Every row gives one point. The window is the flat piece filled in between its corners: a triangle in 3 columns, a solid with four corners in 4, and so on. A path goes straight from each point to the next, and from the last back to the first. After which points does the path pass through the window?

Window (3 x 3)
[[-12 -33  21]
 [ -6 -21 -27]
 [ 16  83 -55]]
Path:
(1): [ -7  57 -37]
(2): [-52  29   0]
(3): [ 47 -23   5]
(4): [ 61  67 -39]
(5): [-52  66 -17]
(6): [-37   8 -39]
(7): [ 21 -15 -23]
(8): [55 44 -3]
Through the window after points: 6

Window (4 x 4)
[[ -3  61  52  27]
 [ -6  14  76 -25]
 [ 32 -28 -69   1]
 [-26  32 -28  14]]
Path:
(1): [ 15  68  58 -18]
(2): [  2  57  46 -11]
(3): [-47  14  89  44]
(4): [-15  -2  51   1]
(5): [ 20  29  48 -44]
(6): [ 17  48  38 -58]
(7): [12  2 57  7]
(8): [  7 -12  27   8]
(9): [ 49  43  34 -36]
(10): [ -2  45 -44   6]
(11): [ -4   7 -15  79]
(12): [-66  17  67  38]
Through the window after points: 4

Window (8 x 8)
[[-11 -34  53 -27 -49  -5 -29   3]
 [-35 -46  16  16 -15  -4  -6  -9]
 [ -7  31 -36 -42 -12  67 -95  31]
 [ 81  -7 -73 -30   2  64 -16  16]
 [-11 -31  59 -16  30 -10  -5  38]
 [  4   2  44  30 -37  13  23 -14]
 [ 66   4 -21  16  -3  -5 -16 -37]
 [-39 -17  53  25 -55 -57   6  31]]
Path:
(1): [  4   1 -24 -45  -8   3 -11 -13]
(2): [  8 -34  21   7 -22  10 -44  17]
(3): [ 14 -19  15   6  -6  26 -54  26]
(4): [ 16  -2  -2 -23   2  14  -5  11]
(5): [-33  16   2 -35 -16  -4  -6   9]
(6): [ 25 -48  11  27 -36  29 -33  43]
(7): [ 21 -16  23  16  -8  27 -36   4]
(8): [ 13  10 -18 -57   3 -10  21  -7]
(9): [-21  10  30 -46 -44  11  12 -32]
(10): [ 15 -58  44   9 -13 -11 -60  45]
(11): [ 18 -68  41  67 -45  -3  -7  17]
(12): [-13 -15  30  -7 -15 -21  18  -1]
Through the window after points: 3, 9

Window (9 x 9)
[[ 16 -49 -34   7  31  45  18  -6  -4]
 [-41  -9  50  51 -36  14 -44  28   0]
 [  5  12 -43 -48 -17  15   5  -7   2]
 [ -9 -28 -57 -19  -1 -13  73 -35  20]
 [ -7 -41 -42 -60  -4 -35 -19 -33  15]
 [-95  74 -40 -32  57 -10   4 -56 -39]
 [ 46  -8 -11  49  29  -8  54  18  11]
 [-18  85  47  29 -24   3 -11 -67 -53]
 [ 11 -47   7 -79 -27  -8  13  -1 -14]]
Path:
(1): [  0 -27 -53 -16  -9 -22  33  -9 -32]
(2): [ 10 -35 -45  -1 -29 -14  11  16 -22]
(3): [ -6  -8  36 -27   5  33  -9 -31  41]
(4): [-10  30  15 -32  13   9  22 -16  74]
(5): [ -3  -8 -47 -14 -30 -30  13 -19 -69]
(6): [ 13 -29 -25   2   0  -8  20   8 -26]
(7): [ 32 -12  -2  -2   5  15  30 -21  54]
(8): [ 17   8  34 -15  37  11  17 -49  54]
(9): [  6  18 -23  43  -4 -13  32   7 -43]
(10): [  0   2 -38   2 -23 -22  10 -15 -46]
(11): [-29  -2  -5  -5  20   7  -8 -34  38]
(12): [ -6   1   8 -42  17  10  23 -35  27]
(13): [-10   7 -61 -16   6 -14   4 -21 -48]
(14): [ 16   2 -21   4   1 -13  26   3 -38]
(15): [ -8  -5  -3 -13  24   7  25 -21  34]
(16): [ 12 -13  10 -15   5   8  35 -10  31]
Through the window after points: 8, 14, 16

Window (12 x 12)
[[ 68  -5  29   9  -5 -33 -25 -17 -50   9  -8  16]
 [ 22  17  48 -33   7 -10 -43  -4 -27  25  18  20]
 [ -1  47  -2  56  17  95  19 -25 -15  18 -24 -17]
 [ 19  -9  -1   1 -25 -32 -18 -10 -35  25  49   6]
 [  7  17  22  46  21  89  28  37 -10 -25 -10 -33]
 [-29   6  39  31 -26  52  25  -1  -1 -16 -45  -8]
 [ -3   7  -7  62  29  13 -64  -7 -26   3   4  10]
 [ 40 -40  16  -5  11  -6 -40 -32   2  25  13  -6]
 [ 47  14  13 -25 -22 -46 -47 -39   1 -32  33   8]
 [ 35  10   7   4  24 -56 -15  -5  10  24  11  21]
 [ 22  -8 -55 -14   7   2 -46  -7 -18  -9  -1  45]
 [-24   8  26  23  39  53  40 -25 -36 -29 -15 -18]]
Path:
(1): [  9  19  -9  -6  12  -5 -35 -21 -28  18  -2 -30]
(2): [  7   8  -7  12  17  -4 -31 -10  -5  26 -13 -39]
(3): [ 33 -20  31  13   0  33  -1 -18 -13 -11  13  34]
(4): [ 48  13  24  27 -11  20 -12  -7 -26  -5  39  52]
(5): [ -4   2  15   5  20 -22 -41 -20 -13   5 -21 -50]
(6): [ 15   5   7   0   9 -15 -10 -10 -31  10 -38 -21]
(7): [ 59  13  24  34  -3  24 -25 -24 -15   2  45  46]
(8): [ 25   1  34  31  -3  19   5  -6 -19  10  16  37]
(9): [ 17  11  -4   7  23   9 -27 -10 -31  16 -19 -26]
(10): [ 22  -5   2 -14  -9 -22 -42   3 -20 -13 -13 -16]
(11): [ 22  -4   3   9  10   0 -29 -14 -14  -5  22  32]
(12): [ 17 -16  14  36   6  39  -4 -39   0   1  13  46]
(13): [ 19  11   1   5  11  14 -21 -13 -18  11  -4 -18]
(14): [  2  24   7  27  16  23   1  21 -41   0 -39 -40]
(15): [ 15   0  30  26  -7  43   6 -21  -1  -9   2  18]
(16): [ 34  -1  20  23  11  -1 -19  -6 -20   1  14  26]
Through the window after points: 2, 6, 12, 14

Window (14 x 14)
[[ 21   8  94 -53  18  70 -84  -3 -55 -39  38  -9 -27 -72]
 [ -3   1 -39   7  40 -40 -68  36  -1  -3  56  25 -39  68]
 [ 12 -27  77 -60  -6  95   1  46 -44  -1  40  26 -71 -63]
 [ -6 -18  49 -39  12  -6  42 -22  15 -40 -57  26   5  41]
 [ -9  40  58 -59  -5  48 -61  20 -19 -41  82  95 -48 -75]
 [ 11  17  -3 -31   9   4  63 -79  33  41 -19 -11   5  32]
 [  0  53 -40  15  28  11 -61  59   7  23 -17  43  21  44]
 [  5 -23  18 -79 -61  69 -59  20 -32 -49  43  15 -15 -62]
 [ 32   6  34 -11 -26 -24  49 -32 -59  16 -10  32  27  32]
 [-65  36  -1  22  21  25 -56  56   3  -9  83  16  27  66]
 [-45 -10  15 -37  12 -68  51 -24  -6  52 -48  -3  26   2]
 [-44  15  -9  79 -16 -10 -62   9  18  13   9  35 -24  44]
 [-46  21 -11 -42   7  -4  52 -65 -61  12 -67  13 -17  49]
 [-20 -55 -17  -5  48   1  41 -69 -21  32 -39  41  48  33]]
Path:
(1): [-21 -20  41 -44   7   9  -9 -20  -7  35 -16  55  35  23]
(2): [-11   2  17 -64 -17  13 -38 -19   3  30 -12  32  21  66]
(3): [-11  24 -38  49  41 -38  11   3 -26 -34  19  16 -23  -9]
(4): [  3  11 -11 -13  22  -6  28  -9  10   2  23  15  -6   1]
(5): [-32 -11  33 -23 -13  20 -86 -36 -33  27 -23  33  -3  94]
(6): [-31   1  20 -21 -18  -4 -70  25 -10  42  12  45 -24  50]
(7): [ -3  31 -13  18  33  22  25  -1   0 -71  30  -9   7  -8]
(8): [  4 -25   3  23  19   8  45  -1 -41 -46  30   3   7 -38]
(9): [ -8   7  24 -44   0  37 -44  -4 -14   3   5  39 -14  33]
(10): [-37 -43  65 -87 -36  31 -35  -9  -1  14  28  34 -44  69]
(11): [ -5   6  14 -14   9   8  20 -22 -17 -11  -1  14   4  -8]
(12): [ -2   8 -28  22  25  -3  53  -5 -42 -35  11 -33 -43  -3]
Through the window after points: 4, 12

Window (14 x 14)
[[ -7 -21  -9  12  41   8 -38   3  63 -17  40  44 -43 -33]
 [ 95 -56  55  14   1 -81  39  -3  22 -22 -10   7  24   0]
 [-35  52 -16 -38 -20  -9  46 -12  20  24  24 -39 -27 -55]
 [ 14 -16 -39  13  30 -51   7   5  70   0 -36  -4  26  -1]
 [ -2  31 -16  -2  60 -14  15  43 -20 -25  -4  36   5  12]
 [-77  13 -25 -68 -31 -29  33  -4 -10  11   1   5 -57 -47]
 [-72   1  44 -31 -47  58 -22   6  -3 -56 -18 -39 -40  28]
 [ 24  10 -62   9  -1 -62  -9 -20 -16  -5  36   7 -47  28]
 [ 45  14  12  47 -53 -36  54 -19 -50 -81 -62  17   2  15]
 [-72 -17 -25 -38 -26  31  52  16 -20 -43  42 -36 -39 -17]
 [  2 -21 -17 -44  29 -20  10 -82 -34 -71  38 -14   6   7]
 [ 10 -28 -17   4  -7 -53  25 -18 -29  24  -6 -33  63 -50]
 [  2   7  -8 -43 -46  -4  24  -1   7 -26  13  24  21  -6]
 [ 34 -30 -23 -26  -1  47   9  -2 -36 -31 -72 -58  14  -7]]
Path:
(1): [  0   6  -3 -13 -25 -28  12  17  -1 -38  -9  -3  -6 -25]
(2): [ -2  -9 -17 -21  -7  23  50 -74   1   7  23  36   2  26]
(3): [-15  -2 -15  23  25  -5  34 -23  -3 -11  17  12 -24  40]
(4): [  8  15  -7 -66 -25 -19 -42  51   4 -41 -16  -6   7 -69]
(5): [-18  13 -19 -30  -7 -22  -2   1  13 -49  16   0 -24 -14]
(6): [  3 -35  39  14  -1  48  56  13 -12  24 -33  23 -23  36]
(7): [  0 -39 -12  20 -11 -13  48 -23  17  30   2  14  -9  23]
(8): [ -4  36 -19 -38  24 -30 -20  19  24 -50  -1 -16   6 -58]
(9): [ -3   2 -14  -9   0 -45 -10   0  -4 -48  -7 -28  15 -22]
(10): [ -2 -40 -23 -10   1  23  90 -38 -15  37  14  20   0   3]
(11): [  5  -6   0   5   5 -22  44 -20  -2   3  11  31  -9  30]
(12): [ 25  -2   3 -15 -16 -34   8  18 -12 -62 -31 -15   7 -41]
(13): [ 21  -1 -16 -25  15 -36   4  23  10 -39  12  -8  10 -33]
(14): [ 22 -51  29  30 -10  -4  21 -40  16   6 -16  17 -15  12]
(15): [ -9 -17   3   4   5 -10  24 -10   2  -8  -6   2  -8   1]
(16): [ -1  10 -37 -27   0 -33  -5 -15   2 -48   1 -23 -16 -33]
Through the window after points: 1, 3, 7, 9, 11, 13

Window (14 x 14)
[[ 67 -49   6  21   8 -31   8  42  12 -44  -5 -12  16  -8]
 [-20  13  68  17  20  24   6 -19  29   6 -13  16  62  19]
 [ 18  18 -54  72 -34  22 -52  -1  -3 -12  -1 -32  48  -6]
 [  0 -10  -3 -23 -19  11 -21 -26  47   7 -14 -28  12 -10]
 [  7  60 -18 -46 -35   0  28 -43  42 -40  34  -6  42 -10]
 [ 20 -12   6   7  51   6 -26 -13  -2   3 -22  35  35  17]
 [ 24 -54  44  26 -82   7  33 -20  -1 -57  43 -19 -55  42]
 [ 67  12  42  11  -5  25   8   5  48   3   8  60  21  16]
 [-29  44  -6  30 -44 -34  -8  10  11   0  -8  -6  28   2]
 [-13  37   4  22 -39  -8  44  -4 -11  31 -31   4  57  -9]
 [-15 -31 -59 -28  -9  19  -9  83   7  13  95 -22   9  -2]
 [  7 -49 -50  16  -6 -44  59  17  77 -41  -9  -6   5 -19]
 [ 16 -10   7  10  -8  22  18  12  13 -36  -9 -25 -41  -8]
 [ 49  -8  -5  33  11 -44  30 -10  13 -20  32 -25  -4 -24]]
Path:
(1): [ -8  16   2  20 -29  -8   9   6   4 -16   2  12  35 -36]
(2): [ 19  11  -1  14 -15  -8  39 -11  10  28 -15 -19  28  20]
(3): [ 23  15 -22  32   2 -13  15   2  29   2  14 -21  27  33]
(4): [ 18  -9  -9  18 -21   7 -20  -2  -4 -25   4  -2  22 -39]
(5): [  6 -15   0   2 -11   5   5  -6  17 -17   4  -1   9 -23]
(6): [ 21  -5 -14  11   1  -5  12  13  37 -13  -5 -24  -4  21]
(7): [ 29 -10  -2  14 -30 -11  25   2  31 -18   5 -17   8  24]
(8): [  7 -36   3  13 -17  -4   9  -1  22 -32   8   0  -3 -19]
(9): [-12   7  16   4 -33   0   9  -3 -12 -31  -8  33  28 -57]
(10): [ 42   4 -30  17   3 -15  37  14  50   6  23 -39  22  60]
(11): [ 14  13 -36  26   6  -2  19  -5  13 -35   9 -50   2  73]
(12): [  2 -32  46   4 -59   1   5  -9   8  -2   2  25  17 -61]
Through the window after points: 1, 3, 5, 7

Window (14 x 14)
[[-17 -11  -7 -23 -18 -19  -5   5 -65  22   8  20  -1 -88]
 [ 18   3 -38 -17 -56 -21  48  41  28  -8 -27  19 -27 -71]
 [-27   9  37 -52  -1 -82  31   1  10  20  76 -59 -57 -21]
 [ -1  25 -38  48 -54  -7  28  22 -14  39  36  27  -1 -61]
 [-10 -31 -27  50 -15 -31  24 -10 -31  -2   3 -37   6 -88]
 [-33  29  31  -7  -8 -37  14 -23  41 -41  30  27  23  33]
 [ 29  50 -10 -12 -63   4  -6  17  36  -7 -22 -29  18  95]
 [-12  61   1  22  17  16 -19  12  40  -4 -20 -12 -37  57]
 [  1  73 -28  -6  -5  22  69  13  13   1 -35  -7  19  72]
 [-14 -14  -5   5  23 -66   5 -20  -1  -5  31  22 -32  85]
 [-34 -39  -5   6 -32  11  30  10 -40 -22  56 -10 -45 -49]
 [ 28  30   0  -4 -25  37  30 -41  56  32 -27   4  -4  58]
 [ 21   8 -47   4  -9 -26   9 -30 -45 -31  61  -1 -32 -85]
 [ 41  13  40  -1  36 -13  16  23  29 -12  33   5  10  68]]
Path:
(1): [  3  27 -35 -37   3  -1  11  -4  28  26   2  -8  16  25]
(2): [ 18  34  37  53  -7 -22  38   5   8 -27  -2   4 -28  42]
(3): [ 11   9  20  10 -28 -32  22 -17 -16 -17  13  17 -30 -17]
(4): [-33  20 -43 -16 -10  -9  20   9  27  27  30 -45  -5   0]
(5): [-21 -10 -61   6 -19  -2  -3  22   6   3  53  -9   1 -20]
(6): [ 10  13  60  -1 -15 -58  37 -23  -9   0   2  -3 -49 -33]
(7): [ -3  23  44  17 -59   3  14  -5 -17  -1   1  18 -43   7]
(8): [  7   8 -82  -1  24  -7  18  14  30  -8   1 -19  36  -6]
(9): [ -1 -35 -41 -32 -11   0  -9  14  28  22  19 -29  -4 -17]
(10): [ 13  53  12  32 -10 -21  22  -8 -20 -26  11   8 -14  10]
(11): [ 33  32  31  23 -54 -44  36   1  19 -21 -14   8  -9  55]
(12): [-42   9 -23 -26  16  26   4  -4  28  17  20  -8  -4  -4]
(13): [-15  40 -25  11 -11  -1   6   2  34  -2  37   4   9  15]
(14): [ 11   6  24  -6 -24 -31  21   1 -38  14  -4 -17 -23   7]
(15): [ 24  26  23  28 -41  -5  27  26 -18   4  12 -21  -7   7]
(16): [-22  14 -45 -33  26 -29   4 -28  62 -12  35  11 -23  26]
Through the window after points: 9

Window (14 x 14)
[[-59  15  16  14 -22  22 -64 -66 -21  27 -22   2   0 -49]
 [  8  22 -13  31  36  42  44 -37  14 -31  18 -10  -5 -34]
 [ -2  15  55 -19 -10 -27  14  29 -13 -13  17  27  -5  11]
 [-19 -61 -45  -4  -9  15 -26 -14  11 -17  15 -21 -10 -15]
 [ 18  27 -35  27  28 -25  -8 -18  13  15   8  22  35  16]
 [-15   9 -10  32 -15 -50 -36  16 -18  57  25   2 -47   6]
 [ 14 -15   2   9 -25 -19  27 -57  -3 -32 -16  21  -4  33]
 [ 15  21  95  54  19  27 -14  14 -48  64  40 -27  -7   1]
 [-14   8  31 -20 -18 -29  14 -19 -70   9 -10 -49  12  -5]
 [ -7 -32  10  38  19  57  19  21 -67  -3  27  -7 -11  -9]
 [-20 -20  22  20 -11  48  55  33  38  30 -17   2 -16 -38]
 [ -1  72  -6  -8 -27  -3   5   3  19  11   4   0   2  27]
 [  2  -1 -34   0 -62 -31 -19  24   4 -37 -32 -18 -19 -25]
 [-46  36  36  49   0  23  39  49  20  12  42 -19  32  -8]]
Path:
(1): [-22   3  13  38  46 -30 -19   0  -5  -3 -33 -30 -48   2]
(2): [ -1   5  -7  -9 -53  21  -9 -29 -13   4   9  17  17 -28]
(3): [  5   1  -3  15 -19  -3  -6  -8  -8  15  31   7  -4 -16]
(4): [-33  18   7  15  16   2  -5  15   1   3 -13 -18   8   1]
(5): [-12  31  10  20  18   2 -17  -9   3  13 -31 -11 -22  20]
(6): [  5   1  17   3 -19   1   6  -7 -19   7  28   7   1 -20]
(7): [  0  12  25  21 -22   8   7  -2 -24  27  26   8   7 -16]
(8): [-14  -4  35  35  20  16  -4  10  -4  26  -7 -25 -31   3]
(9): [-25  -1 -12  12  14  14   2  17  11 -13  -7 -11  -9   8]
(10): [ -7   2  -2  14 -28  -6  13 -13 -28   2  17   1   9 -22]
(11): [ 32  10  -1   3 -44   0   8 -17 -25   0  41   9   7 -17]
(12): [-28   3  14  10  14   0   7   9   6 -10 -12 -10 -11   2]
(13): [-41 -12  12  13  39  34 -12   7  -5 -16 -42 -15  -9  31]
(14): [ 13  10  -4  16 -26  -7  26 -22   1  -8  26   4  -1 -18]
(15): [  9  21  -6   6 -37  -1   8   1 -15  31  19  12   4  -2]
(16): [-22  -5  15  17 -11 -14 -22   3  -6   6 -13  -9 -11  -2]
Through the window after points: 7, 11, 13

Window (14 x 14)
[[-41  28  -9  52   5 -22  22 -30 -55 -13  29  22 -38 -11]
 [-33   5   1   8   5  39 -32  12 -13   2 -12   9   2 -39]
 [  4 -23  -5  -3  20   2   1  43   2  -2  11 -21   1  -1]
 [  1  47  16  -4   5   5  -6  49 -58  40  -2  23  11 -28]
 [-14 -34  25  -9 -16  22 -11  38 -29  -5  13  28   6 -29]
 [-30 -16  23  -4 -26 -10 -15  54  -7   4  -8 -36 -16 -33]
 [ 26  -3 -13 -33 -18 -24   9  19  -7 -28 -38 -13 -45  32]
 [  8  33  34 -13   7 -62  -9 -69 -33  -2 -22  -6  -5  59]
 [-50  57  -1  44 -17   7   4 -36 -95 -32  47 -17  23 -44]
 [ 33 -16 -10  -8 -34 -26 -43  26  20  -5   1 -13 -28  16]
 [ 30  34  23 -27  25 -59   7 -83 -52   8  -7  -2 -24  -7]
 [ 10  -1  47  36  -4  32  -4  16   4 -18  -3   7   1 -34]
 [-47  32 -14  22 -45  37  29   6 -13   4  51  -1 -11 -18]
 [ 32 -36  -6  11 -30 -14   0  -8   3  16 -39 -15  -9  21]]
Path:
(1): [ -8   5  -2  -1 -47 -26  31  35 -10 -29  -4  34  28 -52]
(2): [-21  21  14  23   8  26 -20 -21 -58   4  25 -26 -19   3]
(3): [-33  14   6   6  -5  18  -4 -13 -47   5  33  -7 -36  -1]
(4): [  6  30  -5  31  -8 -35  14  -3 -19 -29 -17   5  48 -49]
(5): [-26  -6 -12 -15  -2 -27  16  11 -38 -20   5  24  26 -48]
(6): [ -2  21  13  49 -15  36 -18   6 -13  10   9 -17 -53   7]
(7): [ -1   6  18  12 -13  10 -12   2 -48  -7  13 -23 -13  -5]
(8): [-26  23 -18   7 -14 -14  15  -5 -21 -12  -5  21  10 -25]
(9): [ 21   3  -1  15  -7 -58   0   3  -7 -16  -4  34  27 -20]
(10): [-16   9  12  -4 -17  18   0  -1 -41   5   7 -39 -49  15]
(11): [  5  -4  -1  -5  11  14  -1 -11 -36  -2   3 -23 -37  11]
(12): [  7  25  16  -1 -43 -62  -2   8  10   1 -10  21  19 -26]
Through the window after points: 1, 3, 7, 11

Window (14 x 14)
[[ 11 -32   6  15 -10 -29  46   1 -12   8   5  26 -19  16]
 [ -2 -11   0 -55  19 -26 -14 -17  -1 -95  -1  31 -68  -7]
 [-18  44  36  83 -44  34  23 -11  44 -17  43  22  -3   8]
 [-36 -38 -35 -10  10 -18  27  13   6 -14 -33  48 -19 -14]
 [-30  -3  16  44  -4 -39   8 -28 -35  -3 -48  18  -1   0]
 [  1  33 -27 -20 -21  -1  68  -8   7   6 -26 -37  23 -45]
 [ -2  23  -4  73  17  24  17 -17   1   7   6 -33 -27 -27]
 [ 24 -15   4 -37  -3  16  15 -29  30   3 -78  20  21  11]
 [ 12   7 -21 -28 -46 -13 -49  14 -18   8 -17  33  45  36]
 [ 16  12   6 -27 -73 -29 -60  36  29  -8 -16 -36  18 -14]
 [-27  -6 -46  19 -84 -15  28 -50  30   9  19 -68 -22  79]
 [-22  11   9  14  19 -15  14  23  -1 -24 -16 -54  20  -1]
 [-27 -53  -3  13  -3 -20  10 -37 -23  -6  -3  -1  23 -12]
 [-38  48   2 -21 -40  31  69 -54  81  53  48 -22 -53  34]]
Path:
(1): [-16  -9   6  59 -56  36 -25   2 -38 -33 -34 -27 -72  32]
(2): [-11  11 -23 -37   9 -51  34  -8  41  16  11  -9  68   2]
(3): [-33 -19 -23  17  -3 -36  19 -42  46  -5   7  27  27   2]
(4): [  2 -36  26   6 -29  24   4  -2 -83  -7 -18 -50 -19  -6]
(5): [ -1  -5  19 -34 -22  40  19   6 -27 -17 -20 -22 -34  -3]
(6): [-16   7 -28  40 -16 -56   3 -18  23  -1  17  12  10  13]
(7): [  6  30   2   8  10 -29   8  -2  54 -27  -3  18  15 -10]
(8): [-11 -38 -10 -45 -24  17  -1 -25 -34 -35  -8  -1 -55  13]
(9): [-53 -38  11 -21  -2  47  -7 -19 -43  -2 -40  -3 -38  16]
(10): [ 49  53  -6  39  -8 -64  55  10  55  -8  20   8  31 -43]
(11): [ -4  25  14  37  33 -76   8 -15  43  24   7  39  24  35]
(12): [-20  -1 -30  -8 -74  28  10  -9 -12 -14   3 -34 -17   8]
(13): [-17 -15  -3  -2 -21  16  19 -15 -14   4  -1  10 -21   3]
(14): [ -5  26 -17  28 -15 -49  12  -3  64 -11 -19   8  15  -2]
(15): [ 22   2  -9   4 -15 -33  26 -11  27 -14 -15  19  -4  -3]
(16): [-40 -20  -2  -6 -19   3  14 -10 -13  -7  12 -16 -34  26]
Through the window after points: 1, 3, 15

Window (14 x 14)
[[ 25 -10 -44 -26 -43 -34  -2 -10  25  18 -33   6 -48  -1]
 [ 44   8 -26   4 -18 -68  37  34  21  27  -5   9 -65   0]
 [  7 -45  10  67 -23  18   0  18 -22  27 -12 -51  24 -33]
 [  7  27  11 -24  -2   8  30  10  -1 -14 -28  19  78   5]
 [-17 -23  22 -11  32  -2  29 -23  16 -36  15  -3  33  33]
 [-21  -9  41   3  10  -3 -14  14  27 -61  -4  26  56  -8]
 [  1 -18 -17 -11 -65 -19  32  46  17  15  -6  -1 -43  23]
 [ 39 -13 -22  -6 -26  -5  25  28 -18 -13 -20   0 -95  -1]
 [ -9 -22  -8   1 -10 -31   6  10 -31 -50  -4   2  69   8]
 [ -7 -58  26  82 -36   6  14  -2 -48  32 -32  16  15 -12]
 [-60   4 -18  40  29  16   9   6   6 -57 -12  11  38  15]
 [ -1 -44 -20  -7  26  11  19  24  18 -26   3  35  50  -1]
 [-48 -11   4 -20   1 -13  42   2  -3 -37 -13  14  48 -42]
 [ 15 -24  -3  65 -47  18  24 -13 -11  -8  23   5  18 -22]]
Path:
(1): [  5 -32 -10  10   0  -6  49   9   5 -24 -19   2  15  -4]
(2): [-26   7  30 -18  22  -5 -48  -8  10  -5  45  17  51  34]
(3): [-28  -1  -4  -1 -10  -1  12   6   5 -11   0  15  -3   6]
(4): [ 14 -30 -16  25 -18  -6  33  33   3 -27 -22 -10  21  12]
(5): [ 12 -20 -33  39  -7 -10  61   4  28 -28 -29 -14  60 -11]
(6): [-19 -17  15  -7 -10  -8  -4  18  -7 -11   4  19  16   5]
(7): [ -6   0  -9  10 -15 -15  -2 -11 -32 -20  20   9   8   1]
(8): [ 16 -44  -3  -5 -10 -15  39  52  16 -42 -56  -5  32   1]
(9): [  9 -30  15  53 -30   4  28   6 -12  -6 -35   1  13 -14]
(10): [-17 -35  -8  16 -26  -8   2  10 -22  22  17  17   1   3]
(11): [-16 -10   3  15  -4  -9  19  14 -18  -8  12   0   2   5]
(12): [ 34 -48  -7  19 -18  -6  31  18  41 -18 -49  35  37  -6]
(13): [ 40 -41 -15  31  -5 -23  13  -7  17 -52 -89   3 -17  18]
(14): [-13   1   4   6 -34  -6  22  17 -14  13  27   2   7  -7]
(15): [-10 -24   8   0 -22   6  -4  19 -28   5   5  16  15 -13]
(16): [ 17  -8 -46  56   0 -26  56 -24  57 -41 -43  -7 -20  24]
Through the window after points: 1, 3, 7, 9, 15
